Each row of a before or after table is a point. One or more steps were done to the points. Then noise was added and the rows were shuffled. The steps act on columns, c1 being the first. Write out the steps. A step turns or swaps two columns, mirrors them in a line or flattens them onto one, adds a multiple of one to another, or multiplies or shifts one. Angles are multiples of 10 degrees, from the lower column toward the higher: turns from -170 to 170, lines from 10 to 170 but not 90. Use the fewest steps. Two steps may share a column if one is a turn and the other turns, adds or multiplies; they go together, in the order done. Otherwise the lowest column goes first.
In the rows, zero is written as 128.

Before, 8 rows:
123 157
28 115
139 119
165 171
124 136
195 153
134 111
123 123
After, 8 rows:
214 183
127 114
137 129
63 102
74 135
136 111
128 136
115 155
Steps: mirror c1 and c2 in the line at 110 degrees

Before:
136 158 157 130 127 178
94 137 91 117 116 145
154 88 88 160 154 172
99 151 113 161 127 120
170 81 88 160 152 124
129 144 151 127 130 144
96 106 92 137 152 120
120 149 148 134 144 144
161 106 117 165 158 146
113 168 146 136 153 147
98 127 101 129 140 128
94 112 96 135 123 126
140 167 127 127 147 142
After (13 x 6):
183 87 131 126 129 125
178 152 133 144 81 39
131 99 132 142 119 154
89 162 115 124 124 224
195 186 124 143 87 68
167 189 129 140 89 10
145 102 136 129 129 129
151 100 102 148 124 99
130 85 115 149 113 178
86 168 116 148 113 215
90 120 101 116 99 209
99 144 105 137 121 211
109 141 93 115 142 231
Steps: multiply c1 by 3; turn c1 and c6 by -70 degrees; mirror c2 and c3 in the line at 110 degrees; turn c4 and c5 by -110 degrees

Before, 13 rows:
123 164 171 92 151 96 187 183 138 94 167 72
148 81 119 132 72 83 99 132 131 120 93 122
145 84 160 164 198 97 135 164 137 115 96 107
88 163 120 88 107 152 76 161 165 93 130 127
95 177 127 136 142 69 145 153 159 129 89 109
155 162 165 95 134 96 134 87 141 126 120 93
202 97 81 127 127 139 92 128 147 98 112 99
196 130 137 103 186 117 119 205 151 101 134 151
113 153 94 173 131 116 94 139 42 203 72 126
113 111 132 189 107 176 141 203 100 101 59 164
151 81 101 181 150 103 124 85 136 146 114 151
168 137 176 183 154 99 147 191 130 149 129 91
146 137 123 103 169 144 140 160 148 180 115 102
After (13 x 12):
204 99 143 91 129 123 92 127 174 155 112 74
148 83 134 156 198 157 139 162 91 136 94 84
94 173 160 157 139 185 145 152 125 120 92 95
151 167 131 82 136 158 142 88 93 124 124 55
146 81 128 122 79 168 101 130 134 128 92 118
148 137 145 91 169 104 140 157 142 73 111 78
90 158 168 101 108 116 81 164 136 165 131 122
107 110 96 196 108 93 144 201 128 159 63 197
163 137 124 161 158 155 146 188 76 100 127 54
198 134 146 73 176 142 118 203 122 147 137 176
157 85 133 163 148 149 127 85 152 105 105 175
117 157 43 185 132 127 93 144 164 54 67 129
128 164 145 96 148 168 191 188 82 154 171 20
Steps: add -0.5 times c1 to c4; turn c3 and c9 by -90 degrees; turn c6 and c10 by 170 degrees; multiply c12 by 2

Before, 13 rows:
181 146 61 153 81 129 160 105 72 173 184 214 135 128 107 134 134 65 183 146
142 99 142 151 64 67 152 109 148 156 146 129 153 188 137 158 128 140 193 174
188 82 70 183 84 111 159 105 98 183 87 127 185 141 137 152 171 158 124 197
152 107 76 166 99 131 145 129 120 169 140 120 179 88 117 158 162 130 197 159
167 136 169 81 156 170 101 125 159 112 199 215 93 178 106 154 83 72 146 135
210 111 123 175 55 165 152 140 111 159 144 166 130 110 111 115 134 87 172 168
155 148 121 100 80 104 167 176 131 159 153 128 108 189 146 190 147 104 163 174
110 118 165 151 155 122 154 171 148 87 111 138 137 191 110 68 117 156 106 134
154 129 163 125 154 152 136 128 178 75 116 124 132 226 160 92 121 125 140 76
175 162 157 97 129 145 89 117 115 129 208 136 90 169 95 104 85 58 127 116
123 93 160 172 125 126 106 159 119 91 126 152 120 155 178 100 127 133 92 94
155 179 174 125 149 110 103 130 161 87 117 159 62 176 130 119 102 130 141 117
127 125 173 144 147 140 100 166 161 155 105 149 106 217 127 102 99 145 130 79
After (13 x 20):
67 112 135 175 55 155 173 139 162 160 144 164 78 113 137 114 117 90 174 168
113 122 85 140 146 168 38 171 107 153 104 143 152 198 151 116 149 148 132 77
68 160 79 99 132 159 43 117 150 134 211 138 131 155 156 134 114 59 123 118
123 86 186 183 81 93 164 105 148 185 88 127 50 151 92 143 113 159 125 198
124 93 115 172 126 145 80 159 135 92 127 150 141 150 119 147 186 132 91 96
142 109 182 163 102 96 173 130 137 172 144 119 75 100 106 112 96 129 198 153
66 180 86 126 154 139 60 134 89 88 114 157 163 159 150 128 149 127 139 116
94 149 155 153 77 104 176 106 177 171 184 214 88 134 97 148 71 68 185 142
145 119 101 151 158 184 135 171 109 89 110 132 131 195 166 154 132 152 107 138
96 147 149 97 83 65 154 175 111 161 150 126 124 197 115 113 143 105 161 171
80 139 70 80 159 139 60 122 120 109 195 218 130 163 159 69 127 73 147 134
135 98 124 154 64 82 132 106 83 155 147 129 101 194 134 150 142 142 194 176
105 133 109 121 156 176 88 131 94 81 117 125 110 221 131 108 168 126 140 77
Steps: turn c1 and c13 by -140 degrees; turn c3 and c17 by -110 degrees; turn c15 and c17 by 130 degrees; turn c6 and c9 by 150 degrees; turn c6 and c16 by 120 degrees; turn c7 and c14 by 20 degrees; multiply c7 by 1.6
